Each row of a before or after table is a point. The points were changed in one or more steps. Then noise was added and the rows were shuffled. The steps act on how far a point lies along the listed directions, d1 being the first. What was done? A step turns or swaps two directions, mirrors them in a line or flattens them onto one, adds a multiple of one to another, or multiplies one. Angles are multiples of 10 degrees, from the lower direction toward the higher: turns from -170 to 170, lines from 10 to 170 but not 90. Use the fewest steps. Two steps may share a direction if one is a turn and the other turns, adds or multiplies; they go together, in the order done. Otherwise the lowest direction goes first.

Directions:
(1): [-0.31 -0.22]
(2): [ 0.22 -0.31]
Before (13 x 2):
[[-0.17  0.16]
 [ 0.18 -0.07]
 [-0.06 -0.47]
 [-0.10  0.37]
 [-0.10  0.00]
 [-0.42  0.14]
 [-0.11 -0.13]
 [-0.56  0.72]
 [ 0.14  0.37]
 [-0.25  0.19]
 [ 0.05  0.23]
 [ 0.09  0.21]
 [-0.04 -0.15]]
After (13 x 2):
[[-0.25  0.30]
 [ 0.13  0.11]
 [-0.37  0.09]
 [ 0.13 -0.10]
 [ 0.39 -0.29]
 [-0.16  0.17]
 [-0.32 -0.29]
 [-0.21 -0.08]
 [-0.13  0.18]
 [-0.06 -0.09]
 [ 0.05 -0.16]
 [-0.29 -0.12]
 [-0.89 -0.11]]
Steps: turn d1 and d2 by 60 degrees

Directions:
(1): [-0.57  0.03 -0.21  0.13  0.27  0.22  0.12  0.26]
(2): [ 0.06  0.21  0.52  0.17 -0.12  0.25  0.34  0.22]
(3): [-0.03  0.40 -0.09 -0.16  0.21  0.04  0.33 -0.49]
(4): [ 0.17  0.31 -0.33 -0.37 -0.23  0.11  0.06  0.38]
(5): [ 0.13 -0.33 -0.33  0.23 -0.26  0.14  0.45 -0.10]
(6): [-0.40 -0.12  0.15 -0.31 -0.46  0.18 -0.07 -0.22]
Before (10 x 8):
[[-0.31 -0.13 -0.16 -0.04  0.24  0.04 -0.13 -0.34]
 [ 0.16  0.12 -0.38  0.11  0.42  0.04  0.05  0.19]
 [-0.01 -0.16  0.01  0.40 -0.19  0.28  0.33  0.15]
 [ 0.02  0.07 -0.51 -0.46  0.13 -0.09 -0.07 -0.47]
 [-0.66  0.05  0.13 -0.05 -0.14  0.02 -0.06  0.17]
 [ 0.13  0.47 -0.09 -0.39  0.12 -0.16 -0.25  0.22]
 [-0.13  0.38  0.33 -0.21  0.14  0.15 -0.02  0.16]
 [ 0.14 -0.55 -0.37 -0.01 -0.26 -0.21  0.01 -0.51]
 [-0.35  0.06  0.05 -0.02  0.31  0.02 -0.21 -0.03]
 [-0.21  0.20  0.12  0.01  0.02  0.04 -0.02 -0.19]]
After (10 x 8):
[[ 0.00 -0.04  0.00  0.43 -0.02  0.26  0.45 -0.03]
 [-0.09  0.29  0.27 -0.27 -0.01  0.17 -0.11  0.41]
 [-0.25  0.25 -0.37 -0.44 -0.08  0.29  0.12 -0.13]
 [ 0.13  0.71 -0.35 -0.86 -0.28 -0.01 -0.25  0.53]
 [-0.20 -0.11  0.26  0.20 -0.01 -0.02 -0.23  0.04]
 [-0.26  0.04  0.03  0.34  0.28 -0.18 -0.07  0.48]
 [ 0.22 -0.74 -0.25  0.33 -0.03 -0.34 -0.08 -0.50]
 [-0.03 -0.28 -0.47 -0.53 -0.35 -0.03 -0.43  0.11]
 [-0.35 -0.53  0.06  0.27  0.26 -0.05 -0.34 -0.26]
 [-0.39 -0.08  0.16  0.15  0.37 -0.02 -0.27 -0.09]]
Steps: turn d3 and d6 by 120 degrees; multiply d4 by 2.5

Directions:
(1): [ 0.06  0.05  0.38 -0.10  0.21  0.28 -0.69 -0.17 -0.05  0.19 -0.14 -0.18]
(2): [-0.22 -0.05  0.07 -0.10 -0.27 -0.19 -0.23  0.01 -0.29 -0.63 -0.41  0.10]
Before (10 x 12):
[[ 0.12 -0.09 -0.56  0.23 -0.18 -0.20  1.08  0.06  0.33  0.15  0.63  0.16]
 [-0.14 -0.25  0.15 -0.07 -0.22 -0.11 -0.34  0.02 -0.30 -0.70 -0.48  0.03]
 [-0.14 -0.02  0.21 -0.12 -0.28 -0.14 -0.19 -0.11 -0.33 -0.37 -0.37  0.06]
 [-0.09  0.13  0.46 -0.18  0.01  0.25 -0.57 -0.14 -0.26 -0.21 -0.43 -0.13]
 [-0.28 -0.14 -0.13  0.12 -0.17 -0.29  0.33  0.01  0.00 -0.11  0.02 -0.15]
 [ 0.07 -0.16 -0.22  0.26  0.10 -0.07  0.43  0.12  0.26  0.19  0.14 -0.21]
 [-0.36  0.01  0.10 -0.09 -0.23 -0.08 -0.19  0.04 -0.33 -0.41 -0.16  0.24]
 [-0.14 -0.15  0.12 -0.02 -0.09  0.00 -0.36 -0.04 -0.31 -0.43 -0.30  0.11]
 [-0.38  0.04  0.43 -0.18 -0.02  0.04 -0.61 -0.12 -0.42 -0.58 -0.43  0.05]
 [ 0.20  0.08  0.29 -0.06  0.05 -0.02 -0.46 -0.04 -0.13 -0.06 -0.07 -0.07]]
After (10 x 12):
[[ 0.00 -0.15  0.25  0.07  0.16  0.13 -0.47 -0.05  0.04  0.05 -0.25 -0.34]
 [-0.17  0.03 -0.36  0.14 -0.02 -0.19  0.99  0.18  0.08 -0.04  0.40  0.24]
 [ 0.16  0.02  0.62 -0.11  0.31  0.52 -1.00 -0.43  0.05  0.40  0.03 -0.29]
 [-0.09  0.06 -0.20  0.08  0.02  0.03  0.44  0.12  0.08  0.31  0.44  0.18]
 [ 0.13  0.00 -0.18  0.10 -0.09 -0.09  0.61  0.01  0.06  0.31  0.28  0.05]
 [ 0.10  0.02 -0.13  0.06 -0.17 -0.32  0.30  0.14 -0.07 -0.28  0.07  0.13]
 [-0.09  0.06 -0.28  0.03 -0.25 -0.19  0.83  0.17 -0.04 -0.26  0.01  0.17]
 [-0.12 -0.06  0.11  0.09  0.12  0.05 -0.08 -0.12  0.11  0.41  0.16 -0.35]
 [ 0.21 -0.22 -0.34  0.23  0.03 -0.03  0.74  0.17  0.28  0.23  0.39  0.02]
 [ 0.06 -0.13 -0.29  0.16  0.00 -0.03  0.53  0.10  0.07  0.10  0.31  0.16]]
Steps: turn d1 and d2 by 140 degrees

Directions:
(1): [-0.18 -0.36  0.01 -0.29  0.26 -0.16  0.17 -0.49  0.15  0.14  0.05 -0.01
  0.22  0.55  0.30 -0.25 -0.22  0.18  0.21  0.43]
(2): [ 0.08  0.14  0.13  0.28  0.02  0.13 -0.29 -0.16  0.64  0.10  0.21  0.42
  0.16 -0.33  0.16 -0.53 -0.04  0.32 -0.09 -0.15]
(3): [-0.32  0.08  0.45  0.14 -0.25 -0.52 -0.04  0.14  0.00 -0.20 -0.39  0.13
  0.40  0.13  0.30 -0.09 -0.21 -0.42 -0.01 -0.29]
(4): [-0.10  0.46  0.34 -0.50 -0.55 -0.04 -0.29 -0.11 -0.14  0.09 -0.16  0.23
 -0.36  0.13  0.04  0.03  0.06  0.38 -0.07  0.28]
Before (10 x 20):
[[-0.11  0.00  0.10  0.07  0.05 -0.28 -0.18 -0.21  0.28  0.03 -0.01  0.27
   0.37  0.13  0.13 -0.36 -0.15  0.17  0.26  0.05]
 [-0.03  0.09  0.10 -0.65 -0.38 -0.08 -0.17 -0.40  0.12  0.30 -0.08  0.19
  -0.43  0.35  0.06 -0.03  0.15  0.47 -0.18  0.59]
 [-0.12  0.03  0.18  0.05 -0.17 -0.14  0.01  0.03 -0.24 -0.18 -0.24 -0.02
   0.05 -0.03  0.11  0.05 -0.12 -0.10 -0.09 -0.07]
 [-0.05  0.15  0.31 -0.25 -0.26 -0.03 -0.16 -0.40  0.23  0.21  0.17  0.37
   0.11  0.13  0.12 -0.31 -0.09  0.37 -0.11  0.10]
 [-0.13  0.28  0.06 -0.35 -0.27  0.08  0.02 -0.06 -0.16 -0.02  0.02  0.03
  -0.29  0.27 -0.05 -0.02  0.07  0.19 -0.07  0.45]
 [-0.15 -0.18  0.17  0.19  0.15 -0.21  0.11  0.07  0.11 -0.20 -0.24  0.04
   0.34 -0.04  0.23 -0.26 -0.12 -0.37  0.06 -0.27]
 [-0.11 -0.32 -0.25 -0.24  0.21 -0.16  0.36 -0.28 -0.07  0.10  0.02 -0.30
   0.06  0.52  0.14  0.16 -0.23 -0.10  0.07  0.37]
 [-0.47  0.30  0.66 -0.78 -0.58 -0.50 -0.21  0.03 -0.48  0.04 -0.55 -0.05
  -0.18  0.58  0.28  0.36 -0.04 -0.02  0.09  0.37]
 [ 0.08  0.44  0.32 -0.26 -0.42 -0.22 -0.23  0.05 -0.18 -0.24 -0.27  0.12
  -0.16  0.00 -0.04  0.16  0.05 -0.05 -0.17 -0.20]
 [-0.12  0.02  0.34  0.19 -0.31 -0.51  0.12  0.06 -0.01 -0.16 -0.34  0.13
   0.38  0.14  0.22  0.00 -0.22 -0.37 -0.04 -0.29]]
After (10 x 20):
[[-0.17 -0.77 -0.34 -0.14  0.33 -0.51  0.64  0.07 -0.47 -0.11 -0.34 -0.66
   0.18  0.65 -0.03  0.55 -0.02 -0.82  0.05  0.17]
 [ 0.43 -0.04 -0.28  0.27  0.33  0.23 -0.02  0.01  0.23 -0.16  0.24 -0.04
   0.02 -0.35 -0.22 -0.03  0.11 -0.04 -0.12 -0.35]
 [ 0.15 -0.09 -0.17  0.18  0.14  0.27  0.01 -0.10  0.02 -0.04  0.15 -0.02
  -0.08 -0.26 -0.06 -0.08  0.00  0.21 -0.09  0.01]
 [ 0.18 -0.88 -0.69  0.23  1.02  0.26  0.50  0.11 -0.09  0.08  0.34 -0.74
   0.19  0.09 -0.17  0.36  0.07 -0.36  0.25  0.08]
 [ 0.13  0.07 -0.09 -0.36  0.02  0.34 -0.04 -0.16 -0.05  0.09  0.08  0.03
  -0.39 -0.07 -0.10 -0.10  0.17  0.38  0.03  0.27]
 [-0.17 -0.33 -0.19 -0.23  0.17 -0.26  0.38 -0.25 -0.12  0.05 -0.06 -0.31
   0.12  0.57  0.18  0.18 -0.28 -0.20  0.07  0.33]
 [ 0.43 -0.07 -0.40 -0.05  0.08  0.41  0.13 -0.21  0.06  0.20  0.36 -0.04
  -0.32 -0.11 -0.28  0.09  0.13  0.42 -0.05  0.22]
 [-0.15 -0.26 -0.20  0.19  0.27 -0.10  0.41  0.16 -0.16 -0.22  0.01 -0.29
   0.23  0.25 -0.03  0.05 -0.06 -0.48  0.03  0.06]
 [-0.11 -0.34 -0.14 -0.48  0.04 -0.18  0.50 -0.07 -0.79  0.01 -0.06 -0.49
   0.00  0.62 -0.19  0.59 -0.03 -0.34  0.09  0.23]
 [-0.07 -0.13 -0.25 -0.52  0.03 -0.18  0.18 -0.10 -0.64  0.03 -0.12 -0.32
  -0.16  0.54 -0.25  0.44  0.05  0.06  0.38  0.49]]
Steps: turn d2 and d4 by 140 degrees; add -1.5 times d1 to d2; multiply d3 by -1
